Rows are points. Each copy is the shape, with its points in the same order, turned, moved and blurred by noise. Say if it was mirrored as well.
In the rows, zero is written as 128.

Shape (6 x 2)
[[167  87]
 [ 78 174]
 [107 127]
 [178 137]
 [172 157]
 [ 65 139]]
Copy 1 (6 x 2)
[[170  99]
 [ 61 166]
 [111 142]
 [118  62]
 [104  68]
 [ 84 179]]
Copy 1 is: mirrored
Copy 2 (6 x 2)
[[ 75  91]
 [173 164]
 [141 123]
 [ 70 142]
 [ 80 162]
 [177 125]]
Copy 2 is: mirrored
Copy 3 (6 x 2)
[[ 82 106]
 [164 198]
 [141 152]
 [ 65 157]
 [ 73 173]
 [180 163]]
Copy 3 is: mirrored

Shape (8 x 4)
[[152 113 143 126]
 [127 135 170  82]
 [ 82 163  93 158]
 [112 180 110 162]
 [163  88 139  80]
 [ 46 114  76 188]
 [161 147 144 144]
 [144  38 193 125]]
Copy 1 (8 x 4)
[[111 133 139 150]
 [134 188 152 149]
 [130 137  58  90]
 [143 144  50 127]
 [125 129 186 153]
 [ 69 108  53  63]
 [132 141 101 176]
 [ 39 144 183 170]]
Copy 1 is: only turned
Copy 2 (8 x 4)
[[131 102  98 135]
 [150 152 123 124]
 [ 34 137 109 111]
 [ 44 137 110 145]
 [169  89 125 112]
 [ 15 118  64  63]
 [108 113 102 167]
 [189  97  39 102]]
Copy 2 is: mirrored
Copy 3 (8 x 4)
[[122 136 144 124]
 [ 69 139 117 144]
 [131  34 121 132]
 [112  45 137 106]
 [131 179 118 133]
 [170  17 133 181]
 [112 112 157  95]
 [135 191 186 186]]
Copy 3 is: mirrored

Shape (14 x 8)
[[117  74 156 182  98 190 105 106]
 [ 65  96  45 175 167 165 191 128]
 [175 194 177 108  80 112 201  76]
 [ 91 161 156 114 152  99 175 104]
 [156  80 153  94 156 141  92 166]
 [ 92 170 173 191 115 189 106  72]
 [154 116 149 118 166  73 123 104]
 [ 68 185 159  73  86 186  80 115]
 [122 155 145  64  47 105 116 150]
 [188  74 115  91  80 168  94 123]
 [166 131 158  64 121  92  76 176]
 [165 143  90  74 140 192 142  89]
 [172 150 139 132  86 154 108 129]
 [ 63 209 162  96 151 123  77  64]]
Copy 1 (14 x 8)
[[150  65  74 128 111 176 199 140]
 [ 92 126  98 171 158 240 130 240]
 [109 166 201 167 142 154 181  59]
 [ 81 143 142 158 149 189  99  98]
 [173  96  95 125 119 104  95 148]
 [ 75 110  84  83 126 201 207  93]
 [100 129 105 178 120 113 101 111]
 [150 158 121  47  94 216 131  82]
 [164 144 182 127  52 171 109  92]
 [210 132 106 145  80 118 167 149]
 [161 127 137 115  68  89  76 110]
 [170 208 115 130 153 148 167 157]
 [140 132 141 114  88 131 176 128]
 [ 76 181  81  82 112 194 107  52]]
Copy 1 is: mirrored
Copy 2 (14 x 8)
[[105  87 128 114 136  96 106  64]
 [ 90 124  64 164 181 216 168  79]
 [198  72 170 116  95 146 177 205]
 [157 139 171 143 180 165 178 162]
 [120 189 127  85 147 119  79 139]
 [124  48 189 179 163 118 109 104]
 [189 155 118 105 188 121 128 164]
 [119 153 214 205  89 115 110 130]
 [138 176 157 149  72  84 160 182]
 [149 150  91  99  70 101  79 118]
 [142 208 139 106 123  86  95 204]
 [170 133 118 147  92 201  80 137]
 [130 104 123 133 102 105 101 165]
 [176 149 217 223 176 124 116 149]]
Copy 2 is: only turned
Copy 3 (14 x 8)
[[ 76 146 140 168 108 172 202  94]
 [145 117  54 191 171 221 149 174]
 [181 110 176 139 169  39 199 154]
 [129  92 151 143 186 109 123 171]
 [107 116 132  61 151 166 147  70]
 [ 93 160 165 223 114 113 141 111]
 [ 92  81 108  93 183  90 146 115]
 [146 144 194 132  57 126  91 129]
 [151 142 163  50  93 100 149 166]
 [143 122 109  68  88 142 208  72]
 [117 128 135  15 140 104 125  98]
 [211  96 110 139 121 130 154  80]
 [141 165 132 113 122 101 173  94]
 [112  96 166 164 104  76  50 134]]
Copy 3 is: mirrored

Shape (16 x 11)
[[114  80  76 109 129 163 129 160 167 133 115]
 [138 160 140 176 150 159 136 148  78 119  99]
 [185 178  72  80 127  69 112 115  99  99 131]
 [117 129 118 139 161 160 165 144  94  75 127]
 [221  82 149 116  97 167 151  74 174 199 184]
 [136 119  69  82 158 180 142 136 188 153  67]
 [ 98 127  94 109 183 175 108 173 168 139 125]
 [109 127 164 133 133 121 125 156  68 130 105]
 [225 130 141 116  59 112 154  87 210 150 180]
 [114 140 106 149 127 179 110 162 142 131 109]
 [146 147  72 100  86  94 115  36 150 103 128]
 [145 124 145 164 200 129 120 140 128 146 133]
 [111 133  89 137 133 172 135 143 120 154 137]
 [176 127 110 128  58 157 161  92 141 182 194]
 [175 162 106 100 116 119  68 100  74  62 130]
 [136 196 143  78 144 113 108 105  97  87 132]]
Copy 1 (16 x 11)
[[135 157 129 135 179 169 183 122  87  92 152]
 [124 146 106  86 198  85 121 122 133 146  78]
 [180 103  81 139 107 121 206 119 162 187 116]
 [137 140 121 129 180  69 161 135 111 107  90]
 [120 178  51 243 161 203  85 119 134 126 121]
 [190 163  93 139 213 159 176  94 113  90 185]
 [155 170  99  95 187 134 163 153  75 100 171]
 [116 118 109  76 143 109 117 101 120 117  87]
 [173 171 112 243 115 200 101 138 159 163 117]
 [134 186 126  92 192 137 148 135 114 125 127]
 [162 129 104 174 122 151 194 151 224 123 133]
 [127 115  84 116 189 120  98 163 104 140 138]
 [133 168  93 108 188 154 164 146 110 108  95]
 [141 188  75 205 145 208 129 142 150 128  59]
 [119 147  86 127 103  76 199 120 181 174 120]
 [178 139  75 112  97  71 158 132 158 135 116]]
Copy 1 is: mirrored
Copy 2 (16 x 11)
[[124  80 138 120  81 140  92 133  89 135  84]
 [158 153 117 160 117  79 139 144 103 105 177]
 [145 167 125 186 148 159 118  80 166 205 126]
 [127 134 111 126 104  50 125 147 129 158 141]
 [155  58 146  54 209 203 134 125 115 106 154]
 [120  51 116 144  70 145 130  74 104 118  99]
 [118  74 129 166  84 112 125 148 127  94  71]
 [167 186 146 122 106  73 103 124 124 107 135]
 [120  96 104  66 190 249  93 124 152 138 171]
 [124 124 117 158 102 119 114 151  83  99 121]
 [100 169 113 111 125 204 171  97 130 191 116]
 [166 106 167 144 110 104 143 165 160  95 160]
 [160 112 109 144 120 115 139 148  89 113 102]
 [171 111  90  80 195 200 122 152  90 131 130]
 [105 197 150 182 170 125 128  95 128 183 142]
 [110 185 104 161 146 114 141  93 180 143 120]]
Copy 2 is: only turned
Copy 3 (16 x 11)
[[153 150 117  98 152 116 129 149 124 200 121]
 [ 86 123 171 148 181 153 163 140 107 104 179]
 [125  93 187  38 172 134 104 134 153  68  87]
 [ 95 119 154 112 165 119 153 140  55 123 149]
 [158 179 117  87  22 168 146  98 176 109 152]
 [106 163 123  70 145 119  87 170 146 202 154]
 [116 110  89  98 175 132  99 127 115 195 156]
 [ 93 100 157 166 166 177 136 140 100 121 117]
 [145 191 120  76  69 111 137  70 201  59 113]
 [125 147 116 125 195 146 147 129 130 156 161]
 [170 186 204  47 150 145  86  92 138  94  99]
 [107  87 154 143 130 129 118  98 117 138 183]
 [149 138 118 101 162 162 129 143 103 137 159]
 [184 179 103  89  88 176 156 120 148  74 138]
 [102 109 217  53 187 172 161 101 136 103 100]
 [ 60 113 167  72 179 178 100  99 110  79 102]]
Copy 3 is: only turned
